Each point is reached from the start by the listed moves, each made once or not at all, plus a little noise. Is the number of moves made odd or even? Then give how often each move was made.
(in the rows, 128 means zero)

Moves:
(1): [172 161 193]
(2): [118 199 108]
(3): [ 90 139 161]
Start: [113 116 119]
Points:
[147 220 163] => even (1, 1, 0)
[158 150 184] => odd (1, 0, 0)
[105 188  98] => odd (0, 1, 0)

Moves:
(1): [181 127 120 123 120 112 126 124 128 115]
(2): [134 201 110 119 119 113  88 176 132 145]
(3): [149 131 214 144 120 125 122 117 144 139]
(4): [131 138  95 205  78 121  87 123 140 120]
(5): [124 129 119 147 193 150 109 110 109 147]
(6): [151 113 128 141 145 197 144 154 146 117]
(7): [138 157 138 140 132 116 181 121 133 106]
(8): [133 108 124 142 154 100 143 171 134  97]
(9): [131 123 122 131 132 132 119 110 194 131]
Start: [122 155 104 116 102 140 110 128 151 123]
Points:
[169 118 171 181 209 207 106 156 240 117] => odd (0, 0, 1, 0, 1, 1, 0, 1, 1)
[228 136 181 140 103 197 111 123 249 108] => even (1, 0, 1, 0, 0, 1, 0, 0, 1)
[209 188 181 163 152 134 139  83 153 116] => even (1, 0, 1, 0, 1, 0, 1, 0, 0)

Moves:
(1): [154 105 126 110 133 120 135 117 127 111 114 130 104 141 132 120 143 133
 139 135 124]
(2): [144 164 118 130 134 132 133 143 123 136 127 127 135 143 124 115 142 140
 136 127 126]
(3): [139 128 168 146 132 117 131 133 131 128 117 131 136 136 137 133 116 124
 141 137 108]
(4): [136 119 114 149 113 120 125 126 134 132 139 114 118 132 143 137 117 147
 127 138 111]
(5): [126 109 126 134 156 136 127 148 129 118 125 117 118 117 140 136 136 146
 103 124 141]
(6): [134 129 126 132 124 156 123 116 125 123 104 139 138 127 138 135 147 126
 139 128 130]
(7): [127 142 123 144 140 120 151 114 120 129 134 145 126 117 122 138 135 125
 126 128 135]
(8): [130 122 127 131 117 137 138 147 127 117 136 135 115 129 111 129 136 136
 128 118 124]
(9): [113 126 120 122 136 132 136 125 166 116 125 125 124 124 116 121 139 136
 128 132 106]
(10): [135 122 124 120 127 132 137 129 140 153 116 128 126 132 128 138 129 119
 118 136 126]
(11): [140 118 138 121 131 147 137 127 130 132 157 130 140 119 128 122 137 130
 119 126 132]
(12): [118 121 124 138 123 136 109 134 131 137 142 154 127 130 126 106 129 125
 117 149 132]
(13): [126 118 115 130 129 124 141 127 118 126 114 139 144 137 137 122 121 140
 127 126 122]
(14): [119 127 136 124 126 121 133 122 129 134 139 129 115 158 145 126 133 125
 122 117 129]
(15): [132 130 126 112 115 131 134 137 135 119 120 140 115 118 149 121 128 116
 123 118 129]
(16): [136 132 123 128 128 123 117 129 131 115 140 145 137 135 127 146 120 137
 127 128 129]
(17): [123 124 139 117 120 116 122 121 122 128 123 120 127 122 140 132 159 130
 124 138 113]
(18): [130 118 146 102 112 122 137 112 137 140 110 124 114 123 135 124 116 172
 134 141 125]
(19): [118 121 120 122 130 122 123 128 126 146 134 130 124 127 135 138 131 125
 162 130 131]
(20): [116 137 121 131 132 117 130 141 119 113 126 105 139 147 140 146 116 128
 137 164 155]
Start: [106 135 135 109 126 151 138 114 137  93 115 128 157 102 138 131 100 125
 125 133 134]
Points:
[105  94  95 157 131 185 144 131 144 123 121 164 123  86 157 162 132 148
 121 160 143] => even (0, 0, 0, 1, 1, 1, 1, 1, 0, 1, 0, 1, 0, 0, 0, 0, 0, 0, 1, 0)
[102 136 117 101 132 163 145 128 128 134 160 167 171 151 166  91 126 143
 142 144 139] => even (0, 1, 0, 0, 0, 0, 0, 0, 0, 0, 1, 1, 1, 1, 0, 0, 0, 0, 1, 0)
[106 141 105 119 129 146 184 121 152  58  94 125 139 144 191 175 155 249
 120 177 110] => odd (0, 1, 0, 1, 1, 1, 1, 1, 1, 0, 0, 0, 1, 1, 0, 1, 1, 1, 0, 1)
[119 159 113 169 141 173 150 171 169  42 113 171 150 119 174 156 124 175
 122 186 123] => even (0, 1, 1, 1, 1, 1, 1, 1, 1, 0, 0, 1, 0, 0, 1, 1, 0, 0, 0, 1)
[107  91 172 105 146 150 158 167 139 103 125  97 157 104 171 180 135 138
 138 181 139] => even (0, 0, 1, 0, 1, 0, 0, 1, 0, 1, 1, 0, 0, 0, 0, 0, 1, 0, 1, 1)
[153 104 142 105 134 127 170 111 161  94 114 121 157 127 179 118 153 179
 179 171  56] => odd (1, 1, 1, 1, 0, 0, 0, 0, 1, 0, 1, 0, 1, 0, 0, 0, 1, 0, 1, 0)
[135  81 123 111 154 172 168  85 168  57 116 124 125  77 172 148 190 169
 106 160  97] => even (1, 0, 0, 1, 1, 1, 1, 0, 1, 0, 1, 0, 0, 0, 0, 0, 1, 0, 0, 0)
[ 72  97 126  87 139 187 151 132 161  60 113 147 164 121 216 115 164 146
  88 173 139] => even (0, 0, 0, 0, 1, 1, 0, 0, 1, 0, 1, 1, 1, 1, 1, 0, 1, 0, 0, 1)
[106  72 157 111  92 128 160 162 153 100  77 124 130 116 216 147  96 195
  97 214 109] => odd (0, 0, 1, 1, 1, 0, 0, 1, 0, 1, 0, 1, 1, 0, 1, 0, 1, 1, 0, 1)
[159 105 119  74 104 124 202  90 139 128 135 155 117 152 184 154 157 214
 151 157 100] => odd (1, 1, 0, 1, 0, 0, 1, 1, 0, 1, 1, 0, 1, 1, 0, 1, 1, 1, 1, 0)

Moves:
(1): [148 132 126 118 129 118 126 128 128 118 125 131 125 133 131 137 109 125
 147 130 135 131 138 130 119 138 129]
(2): [128 132 126 144 139 123 138 122 143 141 120 122 128 116 125 132 129 126
 125 135 127 126 127 124 135 115 125]
(3): [135 133 177 133 133 135 125 126 127 122 121 130 128 136 131 125 125 127
 129 138 122 119 146 135 137 125 133]
(4): [135 129 123 158 118 117 126 133 133 117 137 133 134 124 149 129 130 117
 122 120 141 128 137 126 121 109 129]
(5): [130 126 123 137 145 136 125 122 132 141 137 133 134 129 129 132 119 129
 132 122 126 127 131 130 129 132 121]
(6): [122 132 124 133 119 130 134 121 136 128 139 125 131 142 121 127 124 138
 130 134 139 137 132 140 121 115 133]
(7): [134 136 123 128 137 136 154 131 120 127 126 114 124 130 140 115 124 146
 137 136 128 117 128 118 119 129 126]
(8): [110 142 126 119 146 130 125 139 120 133 127 112 123 136 115 120 110 130
 123 120 137 131 149 137 127 140 116]
(9): [127 120 110 124 132 126 141 129 138 129 140 121 123 156 135 122 130 124
 144 124 125 128 139 126 145 129 139]
(10): [140 120 128 135 121 124 143 131 126 141 125 120 139 133 139 128 113 145
 121 139 136 122 121 134 138 121 123]
(11): [123 129 119 132 123 124 122 139 132 123 135 117 134 119 132 131 131 138
 138 138 134 118 127 129 121 145 132]
(12): [120 134 132 142 137 117 137 137 119 140 145 147 119 131 119 149 119 118
 150 127 139 109 124 118 143 129 133]
(13): [136 149 137 122 126 126 115 133 143 128 118 147 147 132 155 140 126 129
 123 106 131 125 119 129 113 136 127]
(14): [126 142 123 132 138 120 117 125 117 120 120 127 138 139 148 136 126 132
 129 135 124 136 138 110 122 122 127]
(15): [124 129 132 131 129 130 123 127 128 129 129 135 109 134 131 121 132 110
 126 146 135 127 125 123 132 129 139]
(16): [127 117 129 125 118 133 132 125 141 124 137 117 120 120 126 141 113 116
 126 118 121 110 126 122 122 139 120]
(17): [134 127 121 123 127 136 127 131 122 126 125 113 116 128 130 136 133 125
 132 125 127 123 131 130 126 129 137]
(18): [122 122 128 127 127 138 131 114 127 116 121 127 127 127 136 126 119 134
 137 121 125 122 106 139 148 132 141]
(19): [124 109 149 131 133 133 132 145 131 129 115 122 132 116 124 131 116 111
 129 144 128 124 120 137 115 107 129]
(20): [135 123 144 121 135 139 130 147 127 113 116 129 120 122 123 137 129 147
 119 149 142 133 126 128 133 128 121]
(21): [124 117 135 122 130 123 120 126 120 126 125 128 125 135 120 123 130 140
 137 117 147 134 117 124 125 132 134]
(22): [130 138 142 122 121 128 127 129 129 128 133 126 126 132 143 135 133 120
 141 122 123 139 134 136 133 133 114]
(23): [115 120 123 125 130 126 137 130 120 132 129 141 120 113 138 139 124 135
 141 135 149 114 144 125 126 128 128]
(24): [134 141 131 119 151 125 129 126 112 120 133 129 127 124 123 147 141 109
 133 142 146 112 138 133 127 130 117]
Start: [131 122 118 127 121 129 121 130 140 129 121 133 135 122 150 126 143 134
 132 133 132 115 142 123 127 140 128]
Points:
[137 124 166 110 161 145 142 156 137 120 108  91 120 165 249 158  53 147
 219 143 181  59 176 132 120 179 137] => even (1, 0, 1, 0, 1, 0, 1, 1, 1, 1, 1, 0, 1, 1, 1, 1, 1, 1, 1, 0, 1, 1, 1, 0)
[133 134 179 110 164 151 158 157 119 125 143 116  81 145 151 179  72 168
 212 140 203  75 203 131 122 170 108] => odd (1, 0, 1, 0, 1, 1, 1, 1, 0, 0, 0, 1, 0, 0, 0, 1, 1, 0, 0, 1, 1, 1, 1, 0)
[150 116 107 132 127 112 150 176 134 108 129  52 129 159 217 146  77 139
 194 137 174  91 183 119  96 147 119] => odd (1, 0, 0, 1, 0, 0, 1, 1, 1, 1, 1, 0, 0, 1, 0, 1, 1, 0, 1, 0, 1, 1, 0, 0)
[155 155 143 158 157 117 168 171 166  98 134 140 120 139 214 185 118 106
 212 186 209  72 141 139 131 123 141] => odd (1, 1, 0, 1, 0, 1, 1, 0, 1, 0, 1, 1, 1, 0, 1, 0, 0, 1, 1, 1, 0, 1, 0, 1)
[133 147 165 166 177 123 174 147 138 122 121  93 140 171 209 178  74 126
 182 138 199  41 163 130 136 101 139] => odd (0, 1, 1, 1, 0, 1, 1, 1, 1, 1, 0, 1, 1, 1, 0, 1, 1, 1, 1, 0, 1, 0, 0, 1)
[169 156 135  97 145 146 147 146 120  94 123 111  89 144 166 156 147 131
 173 193 182 111 170 136 113 145 119] => even (1, 0, 0, 0, 0, 1, 1, 0, 0, 0, 0, 0, 0, 0, 1, 0, 1, 0, 0, 1, 0, 1, 0, 1)
